Each row of a before or after table is a point. The points were changed in one or more steps. Then noise was added and the rows were shuffled. The steps act on how far a point lies along the listed directions, d1 being the first. What was done? A step turns or swaps two directions, mirrors them in a line or flattens them onto one, adds a multiple of one to another, or multiplies one. Angles are multiples of 10 degrees, from the lower direction toward the higher: turns from -170 to 170, lines from 10 to 170 but not 90. Use the fewest steps. Two steps may share a direction if one is a turn and the other turns, adds or multiplies; they go together, in the order done. Otherwise the lowest direction goes first.

Directions:
(1): [+1.01 -2.42]
(2): [+2.42 +1.01]
Before:
[+0.44 +0.16]
[-0.08 +0.16]
[+0.17 +0.34]
[+0.37 +0.22]
[-0.62 -0.25]
[-0.31 -0.57]
[+0.07 +0.14]
[+0.38 +0.37]
[-0.07 +0.45]
[-0.52 +0.64]
[+0.67 +1.06]
After (11 x 2):
[-0.38 -0.04]
[-0.37 +0.20]
[-0.33 -0.33]
[-0.20 +0.01]
[-0.10 -0.14]
[+0.65 -0.03]
[-0.36 +0.29]
[-1.23 +0.07]
[-0.29 -0.78]
[+0.49 -0.41]
[-0.50 +0.13]
Steps: turn d1 and d2 by 120 degrees

Directions:
(1): [+2.39 -2.13 +1.03 -1.22 +2.51 -1.76 +0.48 +2.26]
(2): [-0.43 +3.26 -0.07 +1.82 +1.15 -1.23 -1.81 +2.69]
(3): [-0.59 -0.42 +4.00 +1.23 +0.02 -1.82 -1.36 -2.08]
(4): [-3.36 -1.77 +1.54 -0.03 +0.39 +2.15 -0.08 +2.43]
(5): [-1.57 -0.86 -2.01 -0.93 +3.05 -0.32 -2.57 -1.82]
(6): [+2.32 +1.18 +1.58 -0.95 +0.88 +3.60 -1.86 -0.35]
Before, 14 rows:
[-0.08 +1.03 +0.62 +0.45 -0.35 +0.04 -0.21 +0.65]
[-0.67 -0.23 +0.12 +0.11 -0.60 +0.17 +0.45 +0.46]
[-0.32 +0.05 +0.03 +0.11 -0.02 -0.30 -0.27 -0.67]
[+0.47 +0.02 +0.39 -0.04 +0.15 +0.36 +0.02 -0.41]
[+0.74 +0.27 -0.03 -0.06 +0.44 -0.39 -0.47 -0.32]
[+0.25 +0.79 +1.51 +0.59 -0.46 -0.03 -0.48 +0.28]
[+0.73 +0.00 +0.02 -0.02 +0.28 -0.18 -0.50 -0.62]
[+0.71 +0.43 -0.05 +0.21 +0.00 -0.49 -0.46 -0.43]
[-0.45 -0.52 -0.17 +0.30 -0.10 -0.22 +0.34 +0.06]
[+0.37 +1.08 +1.17 +0.24 -0.40 +0.45 -0.27 -0.10]
[-0.33 -0.42 +0.00 +0.26 -0.33 +0.16 +0.44 +0.33]
[-0.44 -0.03 -0.08 +0.32 -0.35 -0.36 +0.12 +0.14]
[+0.04 +0.03 -0.36 -0.06 -0.03 +0.02 -0.28 -0.69]
[+1.14 +0.19 +0.46 -0.41 -0.62 +0.06 -0.03 -0.85]
After (14 x 8):
[+0.21 -0.23 -0.76 -0.20 +0.62 +0.04 -0.25 +0.37]
[+0.87 +0.65 -0.66 -0.42 +0.62 -0.41 -0.68 +0.16]
[-0.26 +0.04 -0.02 +0.18 -0.43 +0.11 -0.12 -0.52]
[+0.12 -0.19 -1.08 -0.20 +0.25 -0.26 -0.13 +0.02]
[-0.04 +0.42 -0.15 +0.13 +0.61 -1.56 -0.26 -0.15]
[-0.09 +0.31 +0.72 +0.30 -0.59 -0.01 -0.15 -0.48]
[+0.15 -0.39 -0.81 -0.39 +0.45 -0.13 +0.09 +0.24]
[+0.17 +0.10 +0.53 +0.40 -0.35 +0.21 -0.06 -0.36]
[-0.16 +0.24 -0.50 +0.00 +0.13 +0.31 -0.29 +0.38]
[-0.27 -0.01 -0.03 +0.20 -0.22 -1.32 +0.24 -0.46]
[-0.53 +0.14 -0.38 -0.05 +0.20 +0.24 -0.37 -0.11]
[-0.08 -0.07 +0.27 +0.25 -0.26 +0.57 -0.08 -0.45]
[+0.32 +0.18 -0.05 +0.05 +0.68 -0.17 -0.16 +0.20]
[-0.13 -0.20 -0.08 +0.12 +0.48 -1.68 -0.46 -0.69]
Steps: turn d1 and d6 by -50 degrees; turn d2 and d6 by -110 degrees; turn d4 and d5 by -60 degrees; turn d3 and d5 by 70 degrees
